Every row gives one point. The points of each table are mixes of a few directions, plus a little noise. How many directions does each table use, and how many do they share? Where both have some left over, give the other angles between the two spaces (their principal angles), to ten degrees, smallest first.

First (4 x 2):
.31 .09

.16 .04

.30 .07

-.79 -.23
Second (4 x 2):
.02 -.23

.07 -.63

-.06 .59

-.04 .28
Directions: first 1, second 1, shared 0; angles 80

First, 7 rows:
.03 -.02 -.25 .23

-.15 .03 -.05 -.21

.12 .10 .32 -.40

.71 .06 .41 -.13

-.63 -.03 -.66 .13

-.45 -.04 -.45 .12

.37 -.11 .67 .32
Second (6 x 4):
.09 -.72 -.29 .07

.22 -.27 -.39 -.04

.22 .10 .13 -.25

.12 -.07 .58 -.34

-.06 .60 -.08 .06

-.62 .37 .04 .50
Directions: first 3, second 3, shared 2; angles 80

First, 8 rows:
-.16 .24 -.09 -.01 -.41 .25 -.45 -.51

.09 -.12 .06 .01 .20 -.12 .24 .26

.15 -.32 .05 -.02 .51 -.39 .53 .60

-.18 .21 -.13 -.05 -.39 .19 -.47 -.51

-.15 -.45 -.41 -.32 .38 -.77 .11 .23

.16 .14 .26 .17 -.01 .31 .14 .10

.00 -.26 -.12 -.12 .31 -.40 .21 .28

.09 .57 .39 .33 -.57 .93 -.31 -.46
Second:
-.21 .15 -.07 -.08 -.50 .07 -.03 -.45

.40 .30 .63 .46 .08 .71 .32 .36

-.42 .01 -.25 -.29 -.68 -.22 .21 -.61

.44 -.04 .34 .30 .65 .20 .07 .69

-.20 -.23 -.34 -.26 .07 -.47 -.09 -.07

.44 .14 .38 .38 .47 .51 -.23 .48

-.16 -.12 -.32 -.18 .07 -.29 -.43 -.18

-.36 -.13 -.36 -.32 -.33 -.41 -.05 -.41

.06 -.12 .04 .00 .18 -.13 .24 .24
Directions: first 2, second 3, shared 2

First (9 x 11):
-.15 .32 .03 .09 -.54 .22 .10 .45 -.04 .24 -.74

.01 -.10 -.12 -.03 -.04 .03 .13 -.02 -.12 -.02 .16

.04 -.02 .09 .00 .22 -.11 -.15 -.14 .12 -.06 .09

.04 -.04 .06 -.01 .19 -.09 -.11 -.13 .09 -.05 .11

.01 .03 .09 .01 .11 -.05 -.12 -.06 .11 -.02 -.03

-.04 .17 .16 .06 .00 -.03 -.17 .06 .16 .05 -.31

-.07 .13 .01 .04 -.26 .11 .06 .21 -.03 .11 -.32

.04 .01 .10 .01 .22 -.10 -.17 -.13 .14 -.05 .06

.13 -.51 -.45 -.18 .12 .02 .42 -.25 -.43 -.19 .94
Second:
.07 -.41 -.37 -.19 -.50 .05 -.23 .51 -.56 .14 -.54

-.05 .21 .20 -.09 .13 .09 -.25 .04 .08 -.08 -.30

.03 -.18 -.18 -.06 -.21 .00 -.05 .18 -.24 .06 -.15

-.02 .14 .13 .14 .21 -.06 .21 -.27 .27 -.04 .37

-.01 .02 .03 -.09 -.04 .07 -.20 .14 -.08 -.01 -.30

.00 -.01 -.01 .10 .08 -.07 .25 -.18 .14 .00 .36

.01 .00 .00 .17 .11 -.11 .34 -.27 .21 .00 .52

-.04 .22 .19 .01 .21 .03 -.07 -.11 .20 -.08 .02
Directions: first 2, second 2, shared 0; angles 30, 50

First (10 x 14):
-.94 -.13 -.01 -.36 -.12 .12 .00 -.15 .32 .14 -.31 -.30 -.15 .27

-.53 -.34 .07 -.22 -.06 -.01 .30 -.07 .16 -.24 .01 -.04 -.24 .38

.60 .18 .06 .13 .23 -.27 -.16 .30 -.29 .09 .21 .10 .08 -.42

.23 .16 -.02 .09 .08 -.08 -.18 .11 -.09 .13 -.01 -.01 .08 -.25

.38 .20 .16 -.06 .20 -.15 -.08 .26 -.28 .25 .24 .01 .03 -.26

.65 .08 -.12 .38 .05 -.11 -.12 .06 -.14 -.19 .07 .22 .14 -.28

.38 -.01 -.24 .43 .06 -.24 -.25 .07 .01 -.29 -.14 .14 .12 -.39

-.04 .00 .14 -.14 -.22 .43 .31 -.27 .01 .07 .15 .03 .01 .47

-.01 .29 .07 -.14 -.03 .22 -.12 -.04 -.05 .43 -.03 -.13 .12 -.03

-.72 -.44 -.08 -.11 -.22 .11 .29 -.28 .36 -.41 -.20 -.03 -.21 .50
Second (8 x 14):
-.04 .04 .16 .26 -.27 .40 .15 -.36 -.09 .01 .07 -.11 .36 .04

.15 .25 .02 .31 -.01 .17 .16 -.10 .01 -.13 -.08 .25 .46 -.06

-.25 .29 -.17 .01 .06 -.44 -.34 .21 .18 -.08 -.21 .13 .00 .18

.24 .01 .06 -.16 .16 .11 .06 .10 -.12 .20 -.08 -.12 -.15 .01

-.51 -.27 .08 -.55 -.17 -.10 -.49 -.03 -.10 .49 .04 -.80 -.77 .39

-.26 -.35 -.08 .22 -.23 -.17 .13 -.12 .23 -.50 .33 .40 .12 -.27

-.01 -.07 -.02 .07 -.04 -.03 .06 -.01 .04 -.13 .08 .13 .06 -.08

.69 .08 -.02 -.17 .47 .07 .28 .33 -.15 .16 -.15 .15 -.10 -.19
Directions: first 4, second 4, shared 0; angles 30, 40, 50, 60

First (9 x 20):
-.30 -.15 -.35 .10 -.19 .21 .30 .34 .10 .10 -.44 -.36 .05 .73 .03 -.05
 -.19 .48 -.42 -.35

.04 -.01 .20 .11 .03 -.14 -.55 .11 -.15 .01 .05 .31 .16 -.24 -.34 -.20
 .20 -.11 .23 .61

-.05 .17 .14 -.18 -.12 -.05 .12 -.20 -.04 .11 .04 -.05 -.15 -.13 .00 .00
 -.23 -.03 -.18 -.39

.27 -.58 -.94 .59 .45 .27 .87 .26 .47 -.51 -.13 -.31 .45 .88 .83 .36 .69
 .49 .27 .19

.17 -.13 -.01 .04 .27 .08 -.22 .09 .05 -.18 .19 .12 -.07 -.19 .05 .19
 .21 -.38 .41 .53

.00 .05 .21 -.10 .03 -.01 -.37 .04 -.09 .02 .10 .14 -.13 -.27 -.20 .00
 -.04 -.31 .16 .30

-.04 .20 .18 -.04 -.20 -.22 .02 -.22 -.12 .16 -.01 .09 .10 -.14 -.12
 -.23 -.10 .21 -.22 -.32

-.12 .30 .37 -.18 -.27 -.22 -.23 -.21 -.22 .26 .00 .14 -.05 -.31 -.33
 -.27 -.26 .03 -.25 -.27

.01 .17 .19 -.34 .02 .07 .06 -.21 -.01 .04 .20 -.07 -.39 -.32 .08 .22
 -.29 -.41 .00 -.30
Second:
-.29 -.36 -.33 .25 .02 .09 -.32 .58 .18 .16 -.11 -.34 .23 .55 -.13 .02
 .47 .16 .30 .61

.15 .23 .27 .03 -.07 -.36 -.03 -.40 -.15 .06 .19 .28 .21 -.42 -.05 -.24
 .10 .13 -.04 -.15

-.28 -.35 -.31 .19 .03 .15 -.27 .54 .15 .11 -.11 -.32 .16 .50 -.10 .06
 .35 .10 .25 .50

.33 .45 .48 -.13 -.11 -.41 .19 -.76 -.26 -.03 .24 .49 .06 -.76 .02 -.26
 -.19 -.01 -.23 -.52

-.07 -.16 -.23 -.15 .10 .50 .20 .32 .11 -.18 -.20 -.25 -.41 .32 .17 .32
 -.35 -.25 -.08 -.07

.26 .35 .37 -.12 -.07 -.33 .14 -.62 -.20 -.04 .17 .37 .04 -.60 .03 -.19
 -.16 .02 -.18 -.44

.02 -.03 -.11 -.24 .10 .45 .32 .09 .07 -.23 -.17 -.12 -.48 .14 .22 .31
 -.52 -.30 -.21 -.28

-.14 -.18 -.13 .16 .00 -.04 -.22 .25 .06 .12 -.02 -.14 .20 .22 -.11 -.06
 .33 .16 .19 .33
Directions: first 4, second 2, shared 1; angles 30

First (11 x 32):
.08 .35 .40 -.07 -.62 -.48 -.11 -.16 -.33 .02 .02 .24 .28 .15 -.13 .03
 -.60 .22 .02 .68 -.45 .81 .66 -.35 .33 -.42 -.39 -.47 -.32 -.25 .35
 -.02

.02 .09 .10 -.02 -.15 -.11 -.03 -.04 -.08 .01 .01 .06 .07 .04 -.03 .01
 -.14 .05 .00 .16 -.10 .19 .15 -.08 .07 -.09 -.09 -.11 -.08 -.06 .08 .00

.02 .07 .08 -.01 -.12 -.10 -.02 -.03 -.07 .00 .00 .05 .05 .03 -.03 .01
 -.12 .04 .00 .13 -.09 .17 .13 -.07 .06 -.09 -.08 -.09 -.07 -.05 .07
 -.01

-.09 -.41 -.47 .09 .73 .57 .12 .19 .38 -.02 -.03 -.27 -.34 -.18 .15 -.04
 .71 -.25 -.01 -.80 .53 -.94 -.77 .41 -.38 .49 .45 .55 .37 .29 -.41 .03

.04 .17 .19 -.04 -.29 -.23 -.05 -.07 -.16 .02 .01 .11 .13 .07 -.06 .02
 -.29 .10 .01 .32 -.21 .38 .31 -.17 .15 -.20 -.18 -.21 -.14 -.12 .17
 -.02

-.07 -.32 -.37 .07 .57 .45 .10 .15 .30 -.02 -.02 -.22 -.26 -.13 .12 -.03
 .56 -.20 -.02 -.63 .41 -.74 -.61 .32 -.30 .38 .35 .43 .30 .22 -.32 .03

-.02 -.10 -.12 .02 .18 .14 .03 .05 .10 -.01 -.01 -.08 -.09 -.04 .03 -.01
 .18 -.06 -.01 -.20 .13 -.23 -.19 .11 -.10 .13 .11 .13 .09 .07 -.11 .01

-.01 -.04 -.05 .00 .07 .06 .01 .02 .04 .00 .00 -.02 -.03 -.02 .01 -.01
 .07 -.02 .00 -.07 .05 -.09 -.06 .04 -.03 .05 .04 .05 .04 .03 -.04 .00

.04 .20 .23 -.04 -.35 -.28 -.06 -.09 -.19 .01 .01 .13 .16 .09 -.07 .02
 -.35 .12 .01 .39 -.26 .46 .37 -.20 .20 -.24 -.22 -.27 -.18 -.14 .20
 -.01

-.05 -.18 -.20 .04 .32 .25 .06 .08 .16 -.01 -.01 -.12 -.15 -.07 .07 -.02
 .31 -.11 -.01 -.34 .23 -.41 -.34 .18 -.16 .21 .20 .23 .16 .12 -.18 .01

.04 .18 .20 -.04 -.32 -.25 -.06 -.09 -.17 .01 .01 .13 .15 .08 -.07 .01
 -.31 .11 .01 .35 -.24 .42 .34 -.18 .17 -.22 -.20 -.24 -.16 -.13 .18
 -.02
Second:
-.08 -.03 -.03 .07 -.08 .06 -.04 -.16 .08 -.03 -.10 -.04 -.06 .15 -.17
 .09 .15 -.12 -.24 .13 -.03 .03 .08 .15 .10 .04 .17 .20 .15 -.01 -.02
 -.05

-.23 .39 .07 .24 .55 .19 -.44 .45 .03 -.14 -.09 .11 .09 -.18 -.72 -.72
 .43 .07 -.16 -.21 -.06 .25 .42 -.11 .05 -.01 .77 -.33 .73 .30 .00 .03

.09 -.17 -.03 -.10 -.24 -.07 .18 -.21 -.01 .06 .03 -.05 -.04 .09 .29 .32
 -.16 -.04 .05 .11 .03 -.11 -.17 .06 -.01 .01 -.31 .17 -.30 -.13 .00
 -.01

-.05 -.17 -.06 .03 -.29 .03 .08 -.38 .12 .00 -.12 -.09 -.12 .28 -.04 .36
 .10 -.21 -.32 .26 -.01 -.04 -.01 .25 .13 .07 .03 .41 -.02 -.12 -.02
 -.09

-.16 .22 .03 .16 .29 .13 -.27 .20 .05 -.09 -.09 .05 .03 -.05 -.48 -.38
 .31 .00 -.18 -.07 -.05 .15 .27 -.01 .07 .01 .51 -.12 .48 .17 -.01 .00

.27 -.03 .05 -.25 .05 -.21 .23 .27 -.23 .12 .28 .07 .12 -.33 .66 -.02
 -.52 .31 .69 -.28 .08 -.14 -.32 -.34 -.27 -.11 -.69 -.43 -.58 -.05 .04
 .13

.25 .18 .11 -.21 .36 -.17 .08 .62 -.31 .09 .34 .14 .21 -.55 .51 -.42
 -.48 .46 .86 -.49 .08 -.06 -.22 -.53 -.34 -.15 -.52 -.76 -.40 .09 .06
 .20

.07 .04 .03 -.06 .07 -.05 .03 .14 -.07 .02 .08 .03 .05 -.13 .14 -.08
 -.12 .11 .21 -.12 .02 -.02 -.06 -.13 -.09 -.04 -.14 -.18 -.11 .02 .01
 .05

.02 -.20 -.05 -.03 -.30 -.02 .14 -.34 .07 .03 -.06 -.08 -.09 .21 .13 .38
 -.02 -.15 -.17 .21 .00 -.08 -.10 .18 .07 .05 -.14 .33 -.17 -.14 -.01
 -.06

-.18 -.18 -.10 .16 -.34 .13 -.04 -.55 .26 -.06 -.28 -.13 -.19 .48 -.38
 .41 .37 -.39 -.72 .43 -.06 .03 .15 .46 .29 .13 .38 .67 .28 -.10 -.05
 -.16

.02 -.04 -.01 -.02 -.06 -.01 .04 -.05 .00 .01 .00 -.01 -.01 .03 .06 .07
 -.03 -.01 .00 .02 .00 -.02 -.03 .02 .00 .01 -.06 .04 -.06 -.03 .00 -.01
Directions: first 1, second 2, shared 0; angles 80
